Each row of a before or after table is a point. One or more steps were done to the points. Then noise was added and the rows were shuffled. The steps act on columns, c1 being the first. Write out the steps. A step turns or swaps two columns, mirrors them in a line or flattens them onto one, adds a multiple of one to another, or multiplies or shifts one. Angles are multiples of 10 degrees, from the lower column toward the higher: turns from -170 to 170, lines from 10 to 170 but not 90. Use the fewest steps. Two steps may share a column if one is a turn and the other turns, adds or multiplies; they go together, in the order done. Otherwise the lowest column goes first.

Before, 12 rows:
[[ 1.0  6.3 -0.3]
 [-0.1  3.7 -0.4]
 [ 1.6 -7.6  3.5]
 [-3.8  3.4 -3.7]
 [ 0.8 -2.7 -3.9]
 [ 1.3 -4.5 -3.7]
 [ 0.8  6.1 -4.0]
 [-1.2  2.2  1.5]
 [-4.8  5.1  0.6]
 [-3.4 -8.1  3.1]
 [-7.8  5.1  1.3]
 [-4.7  3.7  0.2]]
After, 12 rows:
[[-3.6  0.6 -0.7]
 [ 9.6  4.1  3.4]
 [-1.7  1.7  1.3]
 [-7.9 -2.6 -3.9]
 [ 8.0 -1.4  3.0]
 [-6.3 -1.8  0.6]
 [ 2.8 -5.5 -4.0]
 [-5.4 -2.9  0.2]
 [ 0.4 -6.3 -3.7]
 [-6.3 -7.6 -3.5]
 [-5.4  2.8 -0.2]
 [-7.0 -4.1  1.4]]
Steps: add 1.5 times c3 to c1; turn c1 and c2 by 70 degrees

Before (12 x 9):
[[-3.4 -1.8  5.4 -3.0 -3.0  2.2  1.4 -1.7  1.6]
 [ 0.9 -3.9  3.2  3.0  0.0 -3.0 -4.0  0.9 -1.2]
 [-0.3  3.6  0.1  4.0  2.3  4.4  3.8  1.5 -3.7]
 [ 1.4  2.4 -0.5  0.8 -0.4 -3.9  8.0  4.1 -6.2]
 [ 2.6 -5.8 -0.7 -1.1 -0.3  1.6 -0.4  2.4 -0.6]
 [ 1.3  7.8 -3.4 -0.8  6.1 -1.9  3.6  4.8 -6.7]
 [ 1.4 -4.6  5.1 -3.1 -0.5 -1.6  2.5 -5.6  2.3]
 [-6.5  4.6 -5.5  2.0 -0.3  3.1  0.4 -0.4 -3.6]
 [ 0.7  8.2 -0.1  0.0 -1.5 -1.1  3.9  1.8 -3.1]
 [-9.2  0.5 -4.3  6.7  0.9  3.5  1.7 -2.3  2.9]
 [-2.7 -4.0  3.1 -1.0  1.3  0.7  1.6  3.3  3.4]
 [ 4.7  7.2 -4.9  3.9 -0.1 -3.3  3.6  3.6 -1.7]]
After, 12 rows:
[[  0.8  16.4  -0.1   0.2  -1.9   0.2   3.8   1.8  -2.9]
 [  1.5  -9.3   6.7  -3.1  -1.3  -0.8   2.4  -5.6   2.2]
 [ -6.5   9.3  -7.2   1.8   1.9   2.4   0.5  -0.4  -3.7]
 [ -9.2   1.1  -5.6   6.5   3.0   2.2   1.5  -2.2   2.8]
 [  2.6 -11.7  -0.8  -1.1   0.9   1.5  -0.4   2.4  -0.6]
 [  4.6  14.4  -6.2   3.9  -2.2  -2.5   3.6   3.6  -1.7]
 [ -2.7  -8.0   3.9  -0.9   1.4  -0.4   1.6   3.4   3.4]
 [  1.3  15.6  -4.3  -0.7   3.6  -5.1   3.7   4.8  -6.6]
 [  1.4   4.9  -0.6   0.7  -2.7  -2.8   8.0   4.1  -6.2]
 [ -3.4  -3.6   7.1  -3.1  -1.0   3.9   1.4  -1.7   1.7]
 [  0.8  -7.8   4.2   3.0  -2.0  -2.3  -4.1   0.9  -1.2]
 [ -0.2   7.2   0.0   3.8   4.7   1.9   3.8   1.4  -3.8]]
Steps: multiply c2 by 2; multiply c3 by 1.3; turn c5 and c6 by -40 degrees

Before:
[[ -1.2  -2.1  -4.5   5.7   1.4  -2.7  -0.4   7.5   1.9  -6.6  -6.0   1.3
   -3.6  -0.5]
 [  8.8   7.1  -0.5  -6.8  -2.1   2.8  -2.9  -1.4  -3.8  -4.4   0.2   3.5
    2.9   2.3]
 [  5.9   2.3   9.2  -4.1   1.7  -3.6  -7.9  -4.5   4.3  -1.9  -4.2   1.8
    2.1   0.5]
 [  0.4  -2.1  -1.8  -1.7   5.1  -3.2   0.3   7.1   9.6  -0.7 -11.5   8.4
   -1.9  -0.6]
 [  0.7  -2.9   1.2   1.0  -3.7   0.8   1.4   5.5   0.7  -1.4   0.3   0.5
   -1.8  -5.2]
 [  2.2   4.3   4.6   2.3   3.8   1.7  -1.6  -5.0   3.0   1.2  -8.3   4.8
    4.7   1.2]
 [  0.9   1.0  -4.4   2.7  -1.0  -4.8   0.6   0.7   2.8  -0.9  -2.5   3.0
   -4.7  -4.7]
 [  3.9  -0.9   5.3   4.3  -8.1  -5.2   4.4   0.0   0.5   0.4   3.8  -2.0
   -2.8   3.5]
 [  6.9   7.0   8.4  -0.5  -0.7  -0.2 -10.5  -2.1   1.8   6.1  -4.8   1.9
    1.6   3.7]
 [ 10.3   6.1   2.7   0.4   0.1   7.3  -4.4  -6.0   3.7  -1.9   0.1   1.8
   -0.2   3.0]
 [ -2.8  -0.4   1.6   1.3  -6.1  -2.1   0.1   4.9   0.7  -4.9  -5.3   4.9
   -8.6  -1.8]
 [  7.3  -3.4   6.0  -0.3   1.9  -2.4   2.5  -3.4  -3.0   3.5  -2.5  -1.2
   -4.2   1.5]]
After:
[[  1.1  -2.0  -4.2   5.6   1.5  -2.8  -0.3   7.4  -1.8  -2.4  -6.5  -6.1
   -3.7  -0.2]
 [-11.0   6.0   2.4   0.3   1.0   7.4  -4.1  -6.1  -1.7  -1.7  -0.1  -1.5
   -0.2   3.0]
 [ -8.0   7.3  -0.6  -7.0  -1.4   3.3  -2.8  -1.5   5.4  -4.1   0.0  -3.6
    2.6   2.3]
 [ -1.3   1.0  -4.2   2.5  -1.2  -5.4   0.2   0.4  -2.5  -3.1  -2.7  -0.2
   -4.7  -4.7]
 [ -3.9  -1.1   5.6   4.3  -8.6  -5.1   3.4  -0.4   0.5   1.7   3.5   0.0
   -2.8   3.3]
 [ -2.7   4.5   4.9   1.7   3.9   1.6  -1.1  -5.2  -2.1  -4.1  -8.4   1.7
    4.6   1.0]
 [ -6.6  -3.2   5.8   0.0   1.6  -2.3   3.3  -4.0   4.2   2.0  -2.4   3.1
   -4.2   1.3]
 [ -1.8  -2.3  -1.7  -1.3   4.7  -3.4   1.3   6.7  -9.2  -8.1 -11.6   0.4
   -2.3  -0.8]
 [ -7.1   6.8   8.6  -0.2   1.2  -0.1 -10.8  -2.1  -0.7  -0.4  -4.8   6.6
    1.6   3.7]
 [ -7.0   2.3   9.0  -4.2   3.0  -3.5  -7.4  -4.6  -3.0  -2.3  -3.4  -1.9
    2.0   0.8]
 [  2.3  -1.1   1.8   1.6  -6.1  -2.3  -0.9   5.1  -1.5  -6.0  -5.6  -3.8
   -9.0  -2.1]
 [ -1.0  -3.0   0.9   0.6  -3.8   0.6   0.9   5.6  -0.8  -1.1   0.5  -1.4
   -1.5  -5.5]]
Steps: turn c1 and c9 by 170 degrees; turn c5 and c7 by 10 degrees; turn c10 and c12 by 80 degrees

Before:
[[  0.4  -0.6   2.6  -0.6  -2.6  -5.0  -3.9   0.0   1.9  -0.8  -1.8  -2.9
   -1.0  -3.0   1.5  -2.9  -0.7  -0.5  -1.6   0.9  -2.6  -2.6   3.5   8.8
   -2.2  -2.5   3.3   3.1  -0.1   6.2   0.2   1.4]
 [  2.4  -0.8   1.3   3.1  -0.5  -3.0   3.0  -5.5  -2.8   1.6   1.1  -1.2
    3.5  -3.9  -1.8  -1.8   0.5  -1.4   0.6   0.3  -5.4   3.8  -1.1  -3.2
   -4.5  -3.2  -1.7   2.4  -4.8  -3.8   0.4  -0.6]
 [ -2.3  -0.8   0.1  -1.2   5.6   0.9  -1.5  -2.0  -7.7   0.3  -2.0  -4.8
   -1.0   1.4  16.0  -5.0  -2.7  -2.9  -1.9   2.1  -5.5   1.6  -1.1   0.7
   -1.2  -0.9   2.5   2.0  -3.4   5.8  -1.8  -2.2]
 [  0.3   5.1   2.7   0.6  -4.2   2.3   3.0   1.7   2.2   0.1   5.1  -5.5
   -0.5  -1.5  -1.2  -6.2  -1.7   0.2  -2.1  -6.9   2.0   7.9  -2.0   6.7
   -2.6   1.6   1.7  -0.4   2.1   5.4   4.7   0.1]
 [ -3.3   3.0   0.6   1.4   1.3  -3.8  -2.0  -5.0  -5.1  -0.6  -1.3  -2.3
    3.4   2.9   0.8  -2.0   0.5  -2.0  -1.8   0.8  -3.0  -2.9   2.9  -1.0
    9.8  -0.7   3.1   4.0  -1.7  -6.3  -0.6  12.7]
 [  7.0   0.3   0.3  -0.5  -1.4  -1.0   3.1  -0.6   0.0  -0.3   1.6  -2.7
    1.9  -3.7  -1.9  -4.2  -1.9  -0.5  -0.6  -0.4  -5.2  -4.0  -0.8  -3.9
   -0.8  -2.5   2.8  -8.2  -4.7   5.7  -2.1  -0.7]
 [  4.1   6.4   0.3  -1.2  -0.3   0.9   2.5  -1.4   2.7  -0.2   0.1  32.5
   -1.7   3.0  -1.8  -6.2  -3.0   0.8   3.3  -3.9  10.2   1.1  -1.7  -4.7
   -1.8  -2.5  -4.1   1.2  -3.4   2.0   5.9  -2.3]
 [  2.2   2.5   0.6  -0.8  -3.4  -0.5  -2.1  -0.1   2.0  -7.1  -0.7  -3.1
   -0.4  -0.6   6.6  -4.7   1.5  -3.6  -0.2   1.7   2.5  -3.8   1.6  -4.3
   -2.9  -3.1  -0.4   3.4  10.3  -1.7  -1.3  -1.9]
 [  3.5   4.6   6.5  -1.7  -3.2   0.9 -11.4   0.0   0.1  -1.9  -2.0  -5.2
    5.2  -1.4   4.4  -4.9   3.6   0.5   0.4   1.7   3.4  -1.9  -0.9  -3.5
   -5.0   4.4   0.1   0.8  -0.8  -6.2  -1.1   5.2]]
After (9 x 32):
[[  2.5   4.5   4.4  -1.5  -3.7   2.0 -19.5   2.6   0.3  -1.2  -2.0  -6.0
    5.0  -1.4   5.2  -5.0   3.3   1.4   3.3   2.2   3.7  -2.7  -1.1  -3.3
   -5.1   4.6   0.2   1.2  -4.9  -5.8   6.7  -2.2]
 [ -0.9  -0.6   1.4   0.0  -2.8  -5.1  -4.8   0.2   1.5  -1.7  -1.3  -2.7
    0.1  -2.8   1.4  -3.1  -1.3   0.1  -1.9   0.0  -2.8  -2.5   3.8   8.2
   -3.2  -2.4   3.5   2.9  -1.3   6.4  -1.2  -1.5]
 [ -2.7  -1.3  -1.2  -1.7   6.0   1.1   2.1  -1.5  -7.3   0.5  -2.6  -4.1
    0.4   1.2  16.6  -5.7  -2.6  -2.7  -3.0   1.6  -5.9   1.1  -1.2   0.2
   -1.1  -1.3   2.5   2.8   3.1   6.0  -3.4  -1.9]
 [ -2.5   2.2  -2.7   1.0   0.4  -4.5 -21.5  -2.4  -5.0  -1.1  -1.7  -2.1
    3.9   3.1   0.9  -2.1   0.3  -1.8  -0.2   0.4  -3.4  -2.5   2.8  -0.7
   10.5   0.1   3.1   3.8 -11.1  -6.4   5.1  -6.0]
 [  4.2   7.0  -0.6  -1.2  -1.1   0.7   5.9  -1.1   2.9   0.5   0.2  31.9
   -3.8   3.3  -2.2  -6.1  -2.9   0.0   1.6  -3.7   9.5   1.6  -2.2  -4.4
   -2.4  -2.8  -4.4   1.5   3.6   1.4   3.5  -2.5]
 [  2.5  -1.1  -1.8   3.2  -0.8  -3.1   3.4  -1.7  -2.9   0.4   1.2  -0.1
    2.1  -3.2  -1.7  -1.5   0.5  -1.5   2.6   0.6  -5.2   5.3  -0.5  -3.1
   -4.1  -2.6  -1.2   2.9   2.2  -3.9   5.1  -3.4]
 [  1.9   2.4   0.3  -0.2  -3.1  -0.1   1.3  -0.7   2.2  -7.7  -1.0  -3.2
   -1.0  -0.8   7.0  -4.1   1.0  -3.5  -0.7   0.8   2.8  -3.7   1.4  -3.6
   -2.7  -2.8  -0.5   3.5  -2.2  -0.9  -2.8  10.3]
 [  7.1  -0.3   0.0  -0.5  -1.6  -0.7   4.6   0.5   0.6  -0.7   1.1  -2.5
    2.7  -3.5  -2.4  -4.6  -1.5  -0.9   0.2  -0.3  -4.9  -3.8  -1.1  -4.2
   -1.5  -3.4   3.3  -8.4   2.4   6.0   1.3  -4.2]
 [ -0.8   5.2   3.2   0.1  -4.1   3.3   2.6   2.2   1.1   0.7   5.2  -4.7
    1.1  -1.0  -1.1  -6.2  -1.9   0.3  -2.9  -6.5   1.9   7.6  -1.6   6.5
   -2.8   1.9   1.6  -0.1  -0.4   5.6   3.6   1.7]]
Steps: flatten c3 and c8 onto the line at 40 degrees; add -1.5 times c32 to c7; turn c29 and c32 by 110 degrees; add 1.5 times c13 to c31; turn c13 and c19 by 30 degrees
